Every row gives one point. Examples show where two turns around zero, p and q, send a point. Write where each new point lands after one turn and then the other. Backwards means that the second turn is done in reverse. Each puzzle has new turns, and all numbers are rounded.
(in the rows, 128 means zero)

Turn p:
[ 83 130] => [ 85 114]
[128 141] => [124 140]
[172 112] => [175 128]
Turn q:
[164 148] => [164 109]
[ 80 118] => [ 94 163]
[140 118] => [126 112]
Where do these land?
p, then q backwards: [172 133] => [133 172]
q, then p: [117 150] => [132 152]
p, then q: [ 95 101] => [ 85 126]

Turn p:
[135 141  88 130] => [129 149  91 131]
[163 141 139 157] => [140 169 150 123]
[108 123 127  83] => [121  87 110 108]
[152  70 149 133] => [183 109 157 142]
[ 83 164 137 138] => [ 70 126 132 137]
Turn q:
[131 118 139  81] => [109 105 108  94]
[ 81 141 138 142] => [123 178 133 118]
[209 134 131 147] => [179  73 117 163]
[ 98 111 122 154] => [123 154 163 128]
[121 136 109 116] => [106 130 120 137]
Where do these land?
q, then p: [176 151 160 105] => [180 134  88 134]
q, then p backwards: [ 84  89 127 144] => [144 157 175 146]
q, then p backwards: [146 167 116 139] => [120 109  91 146]
q, then p: [178 129 145 131] => [180 135 126 135]
q, then p: [ 80 116 126 131] => [ 86 118 136 105]
q, then p: [103 116  93 118] => [ 92 109 140 146]

Turn p:
[101 115 104 134 143 160 153 111] => [124 140 102 139 121 179 134 130]
[136 141 147 145 102  85 133  73] => [120  98  98 173 125  81 133 111]
[109  66  85 113 119 139 143 121] => [132 101 107 101 119 185 152  98]
[167 145 176 107 127 154 137 159] => [135 172 152 103  90  91 125 144]
[123 115 156 133 134  82 105 120] => [111 117 131 131 152  95 114  90]
[170 176 151 122 106 142  87 115] => [137 120 176 161  96  85 115 153]
[152 177 129 158 107 155 131 191] => [154 163 165 121 143 107 159 192]
[134 139 130 129 125  87 117 110] => [127 101 120 140 143  99 113 120]
[165 145 141 162 146 130 111 139] => [164 153 153 148 141 105 119 129]
[ 90 101  82  97 159 116 154 128] => [118 109  86  93 143 181 106 124]
[ 62  89 108 109 140 157 137 140] => [ 86 135 118 101 134 198 137 117]
Turn q:
[120 122 107  97 129  81  74 149] => [153 165  73 100 152 118 131 152]
[157 168 162 140 141 133 135 164] => [139  75 111 144 148 162 130 113]
[113 112 114 126 128 113  70 137] => [155 162 110 102 149 121 103 146]
[186 132 141 157 151  82 155 123] => [164  92 103 147  72 153 149 132]
[111  96 101 142 155 150 121 103] => [150 151 165 134 118  90 115 130]
[ 99 123 168 133 143 130 130 131] => [127 122 151 146 150 145 127 161]
[100 148 119 175 140 153 148  81] => [140 144 199 137 113 145 138 100]
[113 104 113 103  81 124 128 165] => [ 82 156  89 132 139 117 104 130]
[157 163  90  88 137 139 160 125] => [116 107 111 123 125  94 176  83]
[124 112 165 120  75 177 158 103] => [ 54 106 169 116 114 134 107 133]
Where do these land?
q, then p: [ 93 148 113 117 139 146 172 127] => [111 159  86 158 144 117 129 121]
q, then p: [ 90  94 106 124  97 140  95  95] => [ 85 120 152 123 133  92  93 165]
q, then p backwards: [130 148 115  62  82  55 158 139] => [ 69 113 147 133  89 138 216 124]
p, then q: [192 102 154 141 130 131  98 113] => [129 105 127  88  76 166 137 147]
p, then q backwards: [155 106 115 125 169 110 143 100] => [159 133 103 160 129 125 102 161]
p, then q: [129 140 110 150 131 148 146 151] => [129  98 117 146 140 125 132 102]
q, then p: [121 113 141 148 166 125 159 140] => [152 153 133 141 150 112 160 113]
q, then p: [119 130 111 121 102  95  76 139] => [141 107 143 120 117 145  90 175]
q, then p: [121 172 148 124 156 173 131 177] => [149 160 113 148 139 158  96  69]
q, then p: [100  81 125 150 104 145 103 113] => [ 97 125 179 133 140  98 111 146]
p, then q: [158 172 170 147 133 140 128 113] => [148 136 100 128 121 190 127 116]
